Every row gives one point. Each copy is the shape, with its points in the same order, stretched, turned, moved and blurred by noise. Some copies are also mirrored. Which?
(in the rows, 128 means zero)

Shape (6 x 2):
[[ 88 174]
 [180  88]
 [ 87 122]
 [159 153]
 [127 178]
 [155  77]]
Copy 1 (6 x 2):
[[182 167]
 [ 60 123]
 [160 120]
 [107 172]
 [145 182]
 [ 80 108]]
Copy 1 is: mirrored
Copy 2 (6 x 2):
[[164 106]
 [ 56 143]
 [122  73]
 [122 156]
 [164 138]
 [ 51 119]]
Copy 2 is: mirrored

Shape, 8 rows:
[[141  77 148]
 [ 97 154  83]
 [109 178  70]
 [137  74 126]
 [126 102 164]
 [163 181  49]
 [134 151 110]
 [ 99  89 134]]
Copy 1:
[[168 108 150]
 [ 98 165  75]
 [ 92 188  73]
 [186 116 132]
 [142 108 159]
 [133 232  75]
 [115 165 105]
 [146 101 123]]
Copy 1 is: only turned
Copy 2 (8 x 3):
[[ 94  95 105]
 [205 106 134]
 [229 122 123]
 [110  73 109]
 [ 91 115 136]
 [245 130  64]
 [171 131 119]
 [126  81 146]]
Copy 2 is: mirrored
Copy 3:
[[123  68 118]
 [123 177 134]
 [140 203 143]
 [119  90 111]
 [115  91 148]
 [205 186 112]
 [148 146 143]
 [ 92 110 132]]
Copy 3 is: only turned

Shape:
[[120 168  50 189]
 [ 93 185 165 110]
 [138 154 102  92]
 [ 97 128  97 141]
 [118 109  46 129]
 [156 122 113 199]
 [104  94 142  94]
 [136 128  90  74]]
Copy 1, 8 rows:
[[ 98 216  68 181]
 [107 170 211 138]
 [112 163 121 102]
 [108 140 110 165]
 [ 97 138  49 147]
 [186 185  95 190]
 [136  85 148 136]
 [109 134 104  91]]
Copy 1 is: only turned
Copy 2 (8 x 4):
[[ 83 147  57 193]
 [111 166 141  78]
 [ 97  98 110 100]
 [ 64 129 119 150]
 [ 42  91  90 165]
 [127 118 116 214]
 [ 69  99 174 111]
 [ 71  77 121 102]]
Copy 2 is: only turned
Copy 3, 8 rows:
[[153 188  62 157]
 [120 191 175  72]
 [168 139 129  94]
 [116 148 104 117]
 [142 117  63 123]
 [133 153 124 201]
 [101 105 149  91]
 [162 107 122  81]]
Copy 3 is: only turned

Shape (10 x 6):
[[153 184 148  96  93 112]
 [ 66 127 112 109 142  50]
 [131  70 106  96 205 136]
 [105 147 161 129 113 117]
 [121 143 106 119 104  49]
 [143 149 105 129 158  74]
 [159  82 120 103 152 170]
 [177 121 156  96 211 122]
 [176  82 102 172 167 123]
 [161 185  98 180  96 168]]
Copy 1, 10 rows:
[[137 205 161 140 121 113]
 [109 154  99 152 143  32]
 [182 102  91 138 194 105]
 [103 149 152 138 136 114]
 [137 160 138 160 109  40]
 [148 164 128 187 146  62]
 [184 114 108 131 144 151]
 [186 138 155 152 206 118]
 [172  81 119 194 139 127]
 [113 155 118 204  86 182]]
Copy 1 is: only turned
Copy 2, 10 rows:
[[137 192 130  98  93 119]
 [130  77 133 161  56 117]
 [140  54 134 140 189 125]
 [108 150 157 157  99 127]
 [127 136 112 130  55  78]
 [162 128 103 139 101  94]
 [114 109 126 123 193 120]
 [196 113 164 115 194 101]
 [134 114 103 170 168  65]
 [107 220  64 175 128 121]]
Copy 2 is: mirrored
Copy 3, 10 rows:
[[125 138 159 177  61  57]
 [ 49 120 163  87 154  62]
 [147  94 134 140 227 106]
 [107 134 191 126 104  95]
 [ 94 124 138 100 110  39]
 [132 152 148 130 157  46]
 [177  95 120 138 172 131]
 [187 101 173 187 198  68]
 [210 127 123  90 204  88]
 [159 205 128 131  81 123]]
Copy 3 is: mirrored

Shape, 12 rows:
[[135  87 150  98  90 106 163 174]
 [135 105  68 129 137 110  89  72]
 [130 177 116  93  59 174 147  63]
 [119 174  91 163  58 142  81  88]
 [116 142 158  85 125  98 111 155]
 [140 136 102 117 119  62 142  33]
 [ 95 114 127 105 173  91 154  84]
 [132 116 206 117 155 116 150 164]
 [129 117 100 144 130  92 163  70]
 [ 96 152 132 114 143 111 138 184]
 [144 153 151 104 151  98 156 169]
 [161 120 158  94 159 113 160 178]]
Copy 1, 12 rows:
[[140  93 159  90  37 121 144 139]
 [156 163  64  98 116 114  71 115]
 [130 117  71 133 106 150 192  50]
 [116  95  42 163 108 124 111  89]
 [127  87 147 117 109  63 138 121]
 [147 204  78 123  79  90 131  78]
 [ 99 197 130  88 105  91 128 104]
 [123 113 215 130 107 104 132 135]
 [132 192 106 127  75 123 123 119]
 [109  97 151 129 123  79 159 181]
 [143 122 157 137 115  87 171 156]
 [160 120 179 107 110  97 168 164]]
Copy 1 is: mirrored
Copy 2:
[[140  96 141 110 119  92 193 138]
 [ 96  94  74 160 137 138  99  89]
 [145 184  88  86 109 170 121 106]
 [147 145  91 165  92 185  89 132]
 [120 118 145 113 118  71 120 142]
 [115 157  56 165 110  99 126  60]
 [ 58 144 105 141 141  80 140  99]
 [123 136 189 129 150  70 158 130]
 [104 147  76 170 136 118 155  92]
 [ 97 122 135 122 148  79 133 188]
 [130 131 135 121 164  55 143 155]
 [133 110 151 107 179  59 158 141]]
Copy 2 is: only turned
Copy 3 (12 x 8):
[[102  54 167 174 117 121 150 105]
 [153  95  68  67 158  54 108  98]
 [150  98  52 119 118 208  97  65]
 [166 122  57  79  73 131  58 120]
 [ 86 119 158 158 156 133  90 142]
 [109 143  73 102 144  77  97   7]
 [ 82 142 123  97 189  96 150  60]
 [117 142 202 166 175 133 159 132]
 [125 129  82 101 132  79 151  42]
 [ 72 128 127 152 144 129 143 158]
 [101 135 133 192 166 115 133 127]
 [119 100 156 195 185 126 155 137]]
Copy 3 is: mirrored
Copy 4, 12 rows:
[[143 109 143 146 134 147 207 166]
 [150  56 117 155  97  92  92 104]
 [128 118 135 113  46 163 154  60]
 [136 132 111 173  25 129 101 107]
 [104 135 158 113 132 128 143 176]
 [108  56 171 163  89  85 136  60]
 [ 90  68 153 142 161 135 116  99]
 [129 145 185 138 179 168 147 168]
 [126  72 143 181 120 118 139  68]
 [ 96 157 119 135 160 140 144 163]
 [119 159 158 127 172 117 167 145]
 [147 142 160 118 189 125 175 153]]
Copy 4 is: only turned

Shape:
[[ 78  49 117 132 114 148 157 105 128 135 147]
 [141 114 103 104 161 129 112 122  97  97 155]
 [100  88 132 169  60  73 125  92 104  97  98]
 [109 151 166 221  75 130 206 105 185 186 159]
 [135 140  82 136 161 114 109 169  98 139 118]
 [157 156 116  96 148 109 172 114 122 144 150]
 [ 84 116  80 100  47 162 143 115 141 134 175]
 [108 150 102 150 118 135 160  80 187 230 142]
 [173 144  77  98 149 149 212  87 147  82 103]
 [214 148 107 114 175 128 151 118 193 104 169]
 [169  96  29  17 124 120  92 128  99 124 110]
 [123 163 136 117 100 144  85  91 127 168 117]
 [ 93  79 127  84 132 158 124 215 128 167 109]
 [ 86 133 111 152 161 102 101 115 167  99 140]
 [174  90  85 134 165 173 130 190  84 164  77]]
Copy 1, 15 rows:
[[ 65  75 123 127  88 155 128 159  99 132 166]
 [147 114  92 144 165  92 123 150  98 104 142]
 [129 152 132 149  42 104 122 164 142  91 120]
 [118 143 161 182  62 168 169  89 167 238 185]
 [167 137 105 102 168  71 114 174 125 165 124]
 [170 126 106 130 143 110 170  96 104 153 147]
 [119 155 110 105 100 189 145 171 118 139 223]
 [129 129  89  95  74 141 117  64 137 232 189]
 [109 146  51 148 149 149 185  91  84 151  83]
 [140 121  49 177 198 114 168  72 159 156 142]
 [175 124  25  36 157 113 118 166 102  79 118]
 [170 166 115 110 120 133  54  97 130 135 150]
 [104  85 170  56 178 136 113 183 136 157 131]
 [ 86 155 111 140 141  44 114 132 133 126 166]
 [163  75  94 103 179 132  93 182 124 200  49]]
Copy 1 is: only turned
Copy 2:
[[ 70 112 143  74 109 149 142  63 156 130 160]
 [148 105 128 134 182 139 111 102 111  87 181]
 [ 99 102 184 146  82  74  93 103  98 135 141]
 [ 57 216 133 156 107 106 198 160 150 218 119]
 [140  87  99 126 181  97 131 142  90  96 131]
 [148 162 136 143 175 107 170 123  87  97 176]
 [119 160 144  37  96 115 112 117 153 132 188]
 [125 190  92 102 135  54 196 109 186 162 119]
 [159 161 144 140 112 148 175 151 121  21 168]
 [181 149 163 161 204 140 166 165 167  80 203]
 [233  72 150  41 147  85 110  93 115  37 187]
 [176 165 116 103 147  83 110 103 129 148  94]
 [ 93  78 161  10 180 138 176 115 103 123  94]
 [ 86 118 137 137 188  91  84 121 161  82 143]
 [162  48  96  88 139 155 197 146  99 107 102]]
Copy 2 is: only turned
Copy 3, 15 rows:
[[ 41  65 112  96 130 116 122 112 123 105 101]
 [142  99 139 111 198 148 121 112 105 105 134]
 [121  48  79 171  67  96 127 120  86 111  79]
 [ 66 162  88 134  30  67 134 120 212 119 152]
 [141 133  91  97 160 139  85 150  99 157 116]
 [155 114 126 108 175 118 149 126 150 146 156]
 [ 82  99  93  84  80 160 190  92  95 103 137]
 [ 95 125  91 101  82 143 115  88 199 203 164]
 [161 116 102 100 197 166 178 111 198  78 105]
 [170 130 179 110 165 181 139 147 206  80 176]
 [191  37 117  67 181 216 157 118  77 153 107]
 [142 140 143 136  96 149 124  72 110 188 129]
 [ 54 129 125  60 134 140 134 177 102 169  77]
 [ 90 118 111 177 147 168 117 144 110 118 149]
 [138 129 103  31 168 144  66 136 127 162  49]]
Copy 3 is: mirrored

Shape:
[[151 164 141 110 111 119 104 123 126 145 106 115]
 [122 151 134 109 122 163 137 144 119 143  89 105]
 [164 113 133 106 146 171 131 111 123 105 107 144]
 [131 110 137 109 112 119 135 133 153 145 139 132]
 [134 183 136 128 121 126 134  83 118 144  92 127]
 [146 115   7 109 138 118 125 138 117 131 108 143]
 [118 159 149 104 136 101 111 112 118 121 140 123]
 [131 152 155 111 145 139  91 104 127 143 120 123]
 [120 119 137 140 134 104 120 133 121  98 107 148]
 [146 123 147 117 139 102 132 115 181 138 109 120]
 [131 107 149 117 114 111 127 141 157 142 111 136]
 [133 134 147 129 122 104 128 144 140 119 131 141]
 [121 111 143 105 124 115 131 139 142 148 157 120]
 [116 107 137 109 126 153 110 109 114 123 104 120]
 [125 144 154 119 124 108 114 115 121 126  99  85]
 [170 135 154 119 128 108 130 124 114 141 100 129]
 [162 148 148 170 141 140 139 122 123 147 105 133]
 [131 115 154 106 140 101 137 137 140 144  88 132]]
Copy 1 (18 x 12):
[[155 153 133 113 151 131 154 113 119 112 118 110]
 [135 149 153 128 154 173 152 139 116 126 128  86]
 [128 116 150 120 149 194 132 127 130 105 118 147]
 [141 104 139 128 117 128 155 137 122 143 136 138]
 [115 169 107 114 162 148 164 115 116 122  99 108]
 [162 144  75 185 159 153 104 211 102  96 119 133]
 [126 138 139 127 138 107 159 111  78 106 129 136]
 [127 120 151 136 170 138 153 101 112 109 108 116]
 [107 147 147 126 115 110 123 141 124 104 116 143]
 [131 121 139  97 156 118 169 143 157 120 129 142]
 [139 120 153 119 120 120 154 142 146 135 123 134]
 [129 142 145 119 116 113 144 126 121 127 141 149]
 [138  93 148 133 120 117 151 133 100 147 143 137]
 [119 102 151 139 134 152 133 137 112 106  98 105]
 [125 138 143  92 144 108 148 132 114 106 112  96]
 [146 149 144  90 144 133 137 128 129 132 102 137]
 [110 149 134 103 160 152 118 113 154 157 114 122]
 [132 137 163 111 143 123 157 157 138 126 104 133]]
Copy 1 is: mirrored
Copy 2, 18 rows:
[[140 162 155 138  89 146 112 123 103 142 117  83]
 [106 130 158 115  97 179 113 138  94 131 116 122]
 [161 132 141 139 115 146 136  86  91 125  90 173]
 [147  97 135 136 106 136 127  93 130 134 144 113]
 [116 158 153 147 115 151 125 141 117 174  81  95]
 [ 97 128  89  39  71  97 143  89 117 155 110 170]
 [129 161 161 138 147 135 131 107 116 139 131  99]
 [140 158 148 154 125 152  96  93 104 143 120 105]
 [133 126 154 123 152  98 122 118 105 125 112 140]
 [180 105 135 121 132 138 108  95 131 157 122  92]
 [153  90 148 131 109 126 110 100 117 138 136 108]
 [150 127 155 129 130 120 126 121 125 121 137 121]
 [141 106 131 135 123 141 128  95 124 130 164 112]
 [114 116 140 143 121 143 117  87  81 130 103 130]
 [133 141 149 133 140 146 115 130  86 140 116  76]
 [167 145 152 147 112 126 129 130  88 163 117 110]
 [164 145 121 157 125 137 106 160 112 153 114 132]
 [147 103 161 118 130 128 113 110  95 168 129 111]]
Copy 2 is: only turned
Copy 3, 18 rows:
[[157 149 131 100 106 116  98 113 130 129 106 129]
 [132 166 143  88 141 148 118 138 120 135 114 113]
 [156 133 119 102 176 139 121 108 107 155 153 159]
 [120 118 143 127 123 111 147 113 162 134 127 132]
 [139 182 118 106  94 144  87  92 112 114 121 148]
 [129 128  65 108 120 118 156 187 127 116  90 204]
 [136 120 163 122 100 121 102 107 113 105 108 155]
 [152 135 156 112 119 145  73 107 136 128 121 144]
 [138 122 120 160 142 103 118 115 103 134 108 153]
 [160 136 130 156 134 126 149  87 164 135 112 132]
 [135 129 138 144 139 104 139 109 164 148 111 124]
 [142 122 142 150 117  97 132 118 121 134 120 134]
 [115 101 165 127 114 120 145 120 156 128 120 132]
 [122 126 129 108 160 142  98 108 132 126 118 139]
 [142 134 132 120 123 140 110  92 117 116  87 115]
 [155 139 125 121 114 120 121  99 117 166 104 139]
 [153 151 114 140 109 149 109 118 105 166 143 122]
 [140 144 146 145 137 120 142 101 149 161  86 138]]
Copy 3 is: mirrored
Copy 4:
[[155 140 145 162 128  94  99  96 118 125 123 121]
 [136 154 133 134 130 118  94 131  96 102 132  93]
 [185 142 155 157 124 168 138 133  99 118  98 112]
 [139  92 121 136 124 140 112 111 117 126 108 135]
 [169 171 127 144 165  95 116  85 115 123 116 127]
 [132 123 112 134 132 151 129 124 129 222 129  43]
 [133 140 167 129 136 108 119 101 131 133 129 158]
 [154 155 163 158 143 123  92 113 121 121 125 147]
 [113 143 143 153 118 140 150 138 136 139  83 128]
 [157 103 131 143 133 132 109  96 172 107  82 125]
 [131 101 124 149 118 135 110 122 127 119  81 123]
 [134 117 128 145 117 120 134 132 136 125 107 140]
 [124  87 136 129 132 137 111 115 122 125 130 142]
 [125 152 158 154 126 160 112 111  95 128 104 123]
 [114 144 165 151 134 111 112  81 140 105 116 119]
 [158 111 153 166 146 108 130 111 118 113  94 108]
 [166 137 109 183 162 118 139 140 134  99 119 111]
 [129 105 149 136 140 126 110 126 131 111  68 104]]
Copy 4 is: mirrored

Shape:
[[118 138 124 176 179 108 136 102 145 107 147 135]
 [109 121 127 117 107 129 122 152 139 140 152 132]
 [137 137 184  27 123  99  63  99 121 110 128 141]
 [152 115 153 161 130 130 134 143 131 101 131 122]
 [104  56 120 157  90 135 143 104 124  99  99 174]
 [129 156 124 171 112 156 145 105 131 117 131 136]
 [121 161 143   7  99 151 104 122 116 164 122 133]
 [148 152 173 143 120 117 124  97 132 151 138 195]
 [141  81 167 127 147 154 143  95 108 146 100 126]
 [162 150 119 164 122  73 120 141  84 133 101 189]
 [121 163 127 116 147 135 151 156 138 100 156 182]
 [178  65 106 140 122 160 146 110 137  94 140 160]
 [123 127 103 156 112 129 101 180 141 105  93 184]
 [141 119 104 164 103 160 137 184  94  92  46 132]
 [111 100 161 173 152 144 105  97  85 115 153 150]
 [127 157 123 170 112  95 128 131  98 106 139 128]
 [132 137  98 169 128  95  71 126 120 107 137 144]]
Copy 1, 17 rows:
[[151  96 148 168 158 163 151 119  91 120  99  86]
 [108 146 127 133 140 137 123 159 145 101 141 135]
 [ 93 119 101  32 112 118  95 132 140 135  89 147]
 [121 118 164 122 146 131 165 145 113 158 126 106]
 [175  99 147 127 146 128 208 153 196  87 117 120]
 [162 101 158 171 105 182 152 141 124 145 108 126]
 [ 76 146  92  81  69 156  64 118 175 135 130 191]
 [153 140  90 140 125 135 160 134 126 155  69 131]
 [110  74 116 124 135 132 167 129 177 175 116 133]
 [158 145 102 137 127  81 183 105  70 150 151 149]
 [117 180 176 152 132 159 134  86 115 109  89 128]
 [178 129 175 132 184 147 168 115 159 147 110 134]
 [155 173 188 128 122  79 149 126 134 101 128 121]
 [130 121 206 117  77  92 175 118 136 150 179 139]
 [130  47 153 149 156 113 169 162 127 137  72 142]
 [139 106 140 146 121 140 166 149  72 127 151 135]
 [171 113 146 135 150 102 135 153  74 110 127 123]]
Copy 1 is: mirrored
Copy 2:
[[168 107  99  97 151 124 158 109 191  93 137 134]
 [111 129 163  97 134 114 128 100 139 129 157  96]
 [115 194 133 101  99  88 109 166  92 100 109 123]
 [134 138 145  97 119 154 135 122 169 115 132  98]
 [118 135 162 102 124 181 204 106  96 128 139  94]
 [178 117 124 126 146 131 155 113 166 154 133 101]
 [138 149 164 117 108  62  90 151  78 157 112 117]
 [170 158 148 114  93 100 160 100 156 131  78 112]
 [145 109 195 116 114 144 156 160 138 108 112 114]
 [162 117 100 113  65 134 146  97 129 116  77  84]
 [169 125 117  74 137 107 113  78 149 143 120 140]
 [146 137 170  96  91 170 161 114 130 124 176 120]
 [137 124 118 127 127 163 124  64 112 140 119 110]
 [152  92 128 134 132 199 118 115 105 162 108  89]
 [157 128 163  97 148 138 169 123 140  60 135  86]
 [148 119  97 100 123 130 142 113 157 118 133  73]
 [137 135  95 135 116 125 146  98 137  86 153  95]]
Copy 2 is: mirrored
Copy 3 (17 x 12):
[[ 94 172 121 152 116  95 152 152 111 160 113 124]
 [139 144 118 134  90 135 117 125 134 104 122 110]
 [127 156 220 158 114 169 125  68 108  89 153 171]
 [155 127 122 112 128  90 146 131 114 127 121 144]
 [ 83 107 132  97 120  60  96 146 154 126 173 101]
 [101 103 104 127  99  94 160 112 141 162  97 126]
 [ 99 123 174 136 103 209 119  45 138  61 117 148]
 [105 127 177 125 102 121 105 108 142 166 101 157]
 [103  98 182  82 141 117 136 122 118 112 131 106]
 [123 114 109 121 135 130  55 125 111 189 112 168]
 [ 91 183 106 114  91 121 135 106 127 123 101 171]
 [111 145 128  62 165  70 137 111 162 136 158 122]
 [118 121  87 107 113 123  77 156 144 122 147 184]
 [137  54  56  71 141 103 106 135 113 108 138 165]
 [112 129 159  87  84 118 156 141 108 163 156  94]
 [135 126  95 149 111 101 125 119  97 161 106 127]
 [131 136 103 161 111 139 113 148 117 179 156 142]]
Copy 3 is: only turned

Shape, 17 rows:
[[103 174  94 161 137 161 161 178 127 103 188  93]
 [104  84 179  90 159  84  90 194 125 151  96  96]
 [181 132 162 110 214 168 163  85 120 118 107 145]
 [157 195 161 108 143 108 153 112 104 166 134 135]
 [ 92 119 103 181 126  59 124 198 112  51 160 191]
 [108 173  84 155 137 147 115  84  69  63 115 171]
 [152 128  74 155 148 126 148  79 139 138  73  74]
 [110 161 186 103 156 174 127  81 138 114 148 123]
 [152  83 167 173  97 137 167 172  69 125 139 135]
 [164 144 119 118 139 153 107 177 159 162  78  85]
 [149 102 170 180 100  59 189 138  96 101 123 115]
 [129 180 117 107 135  60 126 126  83  62  86  95]
 [180 203 136 122 125  90 200  85 130 114 154  90]
 [ 86 114 112 118 105  77 174 196  80 104  97 162]
 [148 174 167 109 159  48 149 120 120 102 175  81]
 [138  86 101 175 181  85 101 157  88 143 116 114]
 [104 126 124  67 123 145  79  98 109  59 196 134]]
Copy 1:
[[ 96 137  99 108 163 167 141 196 175 171 146 102]
 [ 81  71 152 175 114  67  63 162  70 135  96 134]
 [158 105 136  91 186 142 159  97 103  66 100 180]
 [156 160 146  75 165  82 129 138  97 121 136 115]
 [ 82 157  69 205 124  89 116  95 183 208 141 172]
 [107 202  78  83 145 174 106  55 143 153 141 168]
 [103 167  81  99 103 143 149 119  97  43  83  96]
 [127 112 172  79 185 150  86 106 147  94 136 127]
 [124 124 173 181 136 148 186 100  76 181 131 121]
 [128 138 141 132 100 148 103 213  93  80 109 138]
 [118 154 155 193 148  87 180  67  90 143  83  83]
 [120 192  89 117 151 102  74 115 112 160  52 111]
 [174 175 129  81 175 105 166 122 144 110  92  62]
 [ 63 162 143 139 103  82 135 132 114 214  92 156]
 [154 122 107 124 193  61 107 124 138 139  88  65]
 [ 93 113  46 174 113  96 132 119  73 124 133 139]
 [145  87 104  86 128 169  43  77 184 179 144 116]]
Copy 1 is: mirrored
Copy 2 (17 x 12):
[[ 76 175  74 189 146 103 152 144  56 166 142  94]
 [154 129 172  88 178 106 138 156 152 146  92  24]
 [139 157 143 149 225 214 137  76 137 135 153 141]
 [180 220 130 102 150 134 149  87 104 171 176 112]
 [115 148 114 155 142  12 109 185 115 135 116 175]
 [130 157  88 123 127 123  76 104  36 101 147 191]
 [174 109  44 112 118 167 164  62  97 126  89  96]
 [ 90 178 165 128 166 170 137  68 107 115 171 106]
 [157 112 186 158 125 121 173 154  99 204 141 125]
 [161 147  75 130 125 194 135 139 129 136  98  32]
 [189 125 163 127 127  74 228 118 111 170 127 140]
 [181 159  84  76 157  93 162 136  54  70 155 122]
 [168 197  95 126 144 121 220  68  84 142 203 136]
 [142 167 121  76 135  76 161 203  99 180  99 146]
 [164 180 130 122 196  60 195  82  99 117 203  96]
 [186  98  96 140 183  84 105 111 113 160  74  87]
 [ 56 111 128 119 151  99  95 104  88 102 233 125]]
Copy 2 is: only turned

Shape, 18 rows:
[[105  79 122 183 132 127 137 113 128 162  96 126]
 [127 133  90 125 122 118 131 114 136  95 102 124]
 [121 120 141 161 111 112 122 113 146  97 122 144]
 [128 115 109 145 148 139 110 101 178 107  84 145]
 [154 148  94 154 118 117 126 122 180 150 106 135]
 [108  61 133 130 144 115 108  99 165 107  92  55]
 [148 147 141 130 136 122 112 192 187 211 130 139]
 [111 155 102 143 144 119  97 135  86 131 103 141]
 [120 104  96 120 117 148 136 124 118 118 156 139]
 [138 151 139 116 140 177 119 103 135 103  92 117]
 [137 150 143 132 132 123 100 122 135 170 127  69]
 [108  73 127 118 151 137 145  94  51 114 152 107]
 [104 163 134 124 124 122 143 102 170 131  95 127]
 [142 121 142 150 146 120 130 163  23  95  85 115]
 [104 149 110 157 152 140 131 172 176 100 145 141]
 [109 170  81 132  74 173 110 219 184 110  85 148]
 [151 125 133 126 148 163 135 110 170 175 100   7]
 [128 113 105 145 109 236 113 110 127 138 198 140]]
Copy 1:
[[168 109 117 153 125  95 107  89 156 105 120 142]
 [115 142  81 148 100 129 148 122 115 108 136 136]
 [146 129 112 112  96 124 149 111 118  97  99 121]
 [112 150 103 131  95 112 145  88 147  81 119 121]
 [143 156 108 135 108 136 173  91 140 111 172 137]
 [138 131  82 125 102  58 100  93 123 124 120  73]
 [152 140 184 117 144 137 153 116 159 111 223 110]
 [114 139 107 141 122 124 125 154 156 121 133 183]
 [112 115  90 150 145 161 137 122 128 112 122 123]
 [ 93 160 113 174 100 119 163 138 149 126 106  98]
 [138 154 121 138 133 100 150 130 151 181 159 112]
 [105 107  92 180 164 134  85 127 118 158  80 132]
 [116 123 130 142  90 104 187 101 128 121 150 121]
 [146 155 119 193 113 121  76 200 117 126  98 164]
 [131 141 114 120 143 120 178 126 117  59 148 124]
 [144 136 107 130  78 134 188 190 160  23 195 105]
 [141 170 100 194 138  64 156 107 150 190 176  60]
 [107 131  83 162 185 179 171 131 187 121  80  91]]
Copy 1 is: mirrored
Copy 2, 18 rows:
[[ 81  77 136 175 146 151 117 105 172 164 124 105]
 [ 94 121 115 117 125 153 150 125 112 141 110 168]
 [133 108 130 152 136 142 147  87 144 132 148 145]
 [ 85 117 109 140 131 124 155 106 177 143 102 165]
 [ 93 139  81 147 157 160 142 127 153  96 113 132]
 [ 88  68  87 122  78 105 126  69 158 167  47 117]
 [115 123 107 137 168 125 128 143 198  61 161  48]
 [ 65 128 180 131 137 152 112 135 132 110 142 129]
 [119 125 129 131 111 153 128 146 126 159 173 154]
 [ 86 159 134 107 101 148 172 119 164 157 111 149]
 [ 86 145 113 126 104 140 112 110 149  94 100  64]
 [122 111 190 128  79 140  95 135 120 210 133 135]
 [100 146 102 139 146 130 175 102 130 138 107 129]
 [ 97  93 238 100 119 190 114 138 136 144 130 122]
 [ 97 102 127 172 120 130 171 140 142  97 165 144]
 [ 52 103  85 100 156 188 196 135 147  85 201 153]
 [ 45 136  58 123  69 149 139 127 164 137  30  61]
 [ 95 160 121 160  75 173 132 160 169 162 226 156]]
Copy 2 is: mirrored
Copy 3:
[[123 118 109 107 145  85 156 157 103 203 114 122]
 [134 139  81 130 136 132  91 119 119 126 145 122]
 [114 111 115 142 153 119 130 125 111 126 125 117]
 [149 128  82 124 167 118 133 107 141 152 121 149]
 [165 133  85 119 155 131 165 111 141 146 140  87]
 [ 96 166  99  96 122  69  99 113 112 128  84 136]
 [176 142 152  87 140 175 229 133 168 151 106  85]
 [160 151 125 162 141 147 108 132 105 171 135 138]
 [ 95 127 123 126 129 141 108 126 148 163 163 116]
 [132 131  98 120 135 178 104  78 110 153 116 142]
 [136 178 139 113 124 139 147  92 102 151 104  84]
 [ 76 135 153 108 107 110  65 124  91 178 153 146]
 [134 150  84 104 167 159 153 126  96 129 129 112]
 [151 100 148 145  82 147  45 133  69 147 110 142]
 [138 124 124 109 187 164 124 146 171 145 109 100]
 [152 120  63 159 136 221 136 153 182 130 102 102]
 [130 179 100  45 111 134 131  71 108 167  77  70]
 [ 65 113 140 142 146 169 133  84 180 243 151 107]]
Copy 3 is: only turned
